Each row of a before or after table is a point. The points were changed in one or more steps. Then noise was added and the rows were shuffled. The steps act on columns, c1 being the first. Name the steps. A step turns or swaps two columns, mirrors them in a line or flattens them onto one, adds a multiple of one to another, or multiplies or shifts one. Angles are multiples of 10 degrees, from the lower column toward the higher: turns from -170 to 170, lines from 10 to 170 but not 90. Use the fewest steps. Two steps may share a column if one is a turn and the other turns, adds or multiplies; they go together, in the order done. Otherwise the lowest column goes first.

Before (9 x 3)
array([[-25, -26,  43],
       [ 45, -30,  17],
       [-10,  91, -44],
       [-15,  11,  27],
       [ -5, -27,  14],
       [ -1, -29, -44],
       [-18, -13,   8],
       [ -1, -13,  30],
       [ 19, -28,  17]])
After (9 x 3)
array([[-31, -17,  20],
       [-24,  29,   8],
       [ 87, -22, -20],
       [-29,   2, -16],
       [-16, -17,   6],
       [ 10, -15,  11],
       [-13,  -1,  15],
       [-27,  -2,   5],
       [-20,  53,  10]])
Steps: mirror c1 and c2 in the line at 40 degrees; multiply c3 by 0.4

Before (14 x 9)
array([[-26,  19,   0,  54,  35, -11, -27, -17,  44],
       [  0,  -9,  -6, -48,   9, -12,  48,   1,  14],
       [ -4, -13, -23, -34,  42, -52,  39,  15, -34],
       [-18, -11, -13,  30,  -4,   9,  15, -16,  41],
       [ 14,  19,  43,  -5,  16,   6, -24, -26,  24],
       [  2, -17,  25,  40, -38,  11,  52, -38, -25],
       [  5, -43,  22,  -8, -17,  13,  33,  15, -10],
       [-20,  51,   2, -28,  -6,  15,  29,  -2, -52],
       [-31, -27, -28, -45,   8,  36,  -1, -73,  -8],
       [-35,  34,  31, -47,  39,  14,  15,   7,   1],
       [ 10, -30,  17,  30,   7,  -6,  19,   1,  22],
       [ 55,  -8, -25,   6,   3,  26, -24, -77, -34],
       [-35,   4, -29,   4,  16,  13,  35, -50,   7],
       [ 36, -29, -19,  16,  26,  -2,  54,  -4, -38]])
After (14 x 9)
array([[  6,   7,  -4, -46,  -9,  -7,  47,   1,  14],
       [  0,  10, -29,  52, -17, -12, -26, -16,  54],
       [-31,  40, -49, -45,   8,  11,  17,   6,  19],
       [-27,  13,   1,   5, -34,  14,  35, -50,  22],
       [-19,  -1, -21, -33, -42, -51,  37,  17, -28],
       [ 32, -15,  10,   8, -25,  26, -25, -75, -56],
       [ 12, -14, -12,  16, -27,  -2,  53,  -5, -51],
       [-31, -28,   8, -46, -27,  36,   2, -73,   7],
       [-44,  59,   1, -26,   6,  13,  29,  -2, -34],
       [ -2, -34,   4,  -9,  28,  13,  31,  14,  -9],
       [  5,  -8,  11,  30, -10,   7,  16, -16,  45],
       [ 20, -23, -14,  30,  11,  -4,  16,   1,  15],
       [ 24,  12, -36,  -5,  28,   5, -24, -26,  14],
       [-11,  -2,  21,  41,  40,  12,  51, -37, -22]])
Steps: turn c1 and c9 by -30 degrees; add 0.3 times c7 to c2; turn c3 and c5 by 120 degrees

Before (11 x 14)
array([[ -8,  96,   8,  19,  17,  39,  -2,  89,  -6,   6,  -3, -11,   8,
         -9],
       [ -9,  -8, -11,  23,  43,  55, -11,  -8, -22,  42, -13,  -6, -29,
         11],
       [ -6,  47,  -1,  17,  25, -18,  20, -13,  44,  14,   0,   4,  -1,
         35],
       [ 72,  14, -12,  14,  24,   2,  18,   0,   5,  12,  -9,  -8, -24,
         17],
       [ 21, -17,  29, -19,  -3, -18,   8,  40,  10,  13, -13,  57,   7,
        -44],
       [ 49,  37,  17,  22, -17, -19,  30, -20,  75,  -3, -49,  -9,  10,
         -4],
       [ 16, -19,  10,  24,   3, -16, -28,  86, 141,   1,  19, -10, -12,
        -49],
       [-13, -16, -11,   0, -24,  -7,   9, -19, -24,  58,  10,   4, -25,
        -10],
       [-12, -31,  24,  -4, -23,  27, -25, -16, -11,  22,  18, -11, -41,
         33],
       [-15, -14,  13,  28,   5,  -7,  19,  -2,  -1,  -5,  10,  -6, -35,
        -18],
       [ 11,   8, -10,   1,   5,  16, -39, -28, -20,  13,  11,  11, -13,
        -13]])
After (11 x 14)
array([[-15, -16,  22, -20,  17,  -7,  -3,   1, -24,  56,  -2,  -3, -25,
        -15],
       [ 22, -17, -24,  39,  18, -20,  39, -19,  11,  13,  37, -18,   6,
        -26],
       [ 48,  36,  -6, -20,  23, -18, -26,  22,  73,  -2,  40,  -6,   9,
         30],
       [-12, -30,  -7, -15,  32,  27,   8,  -4, -11,  21, -35,  10, -41,
         13],
       [ -8,  97, -15,  90, -11,  41,  -8,  20,  -6,   5,   9,   4,   9,
         -4],
       [-15, -14, -14,  -1,   2,  -7, -16,  29,  -1,  -5,   4,  -4, -34,
        -20],
       [ 73,  14,  -3,  -1, -28,   3, -18,  13,   6,  11,  -2,  -3, -24,
         17],
       [ 14, -19, -11,  88,   3, -15,  10,  24, 140,  -1,  17,  11, -11,
        -51],
       [ -5,  46, -12, -13, -24, -17, -11,  16,  41,  15, -20,  -6,  -1,
         25],
       [ 11,   6,   8, -27,  -8,  17,  33,   2, -19,  12,   0,  10, -14,
        -17],
       [ -9,  -8, -12,  -6, -41,  54,   4,  23, -21,  41,   4,   5, -29,
         17]])
Steps: turn c3 and c5 by 150 degrees; swap c4 and c8; turn c7 and c12 by -130 degrees; multiply c12 by 0.4; mirror c11 and c14 in the line at 110 degrees
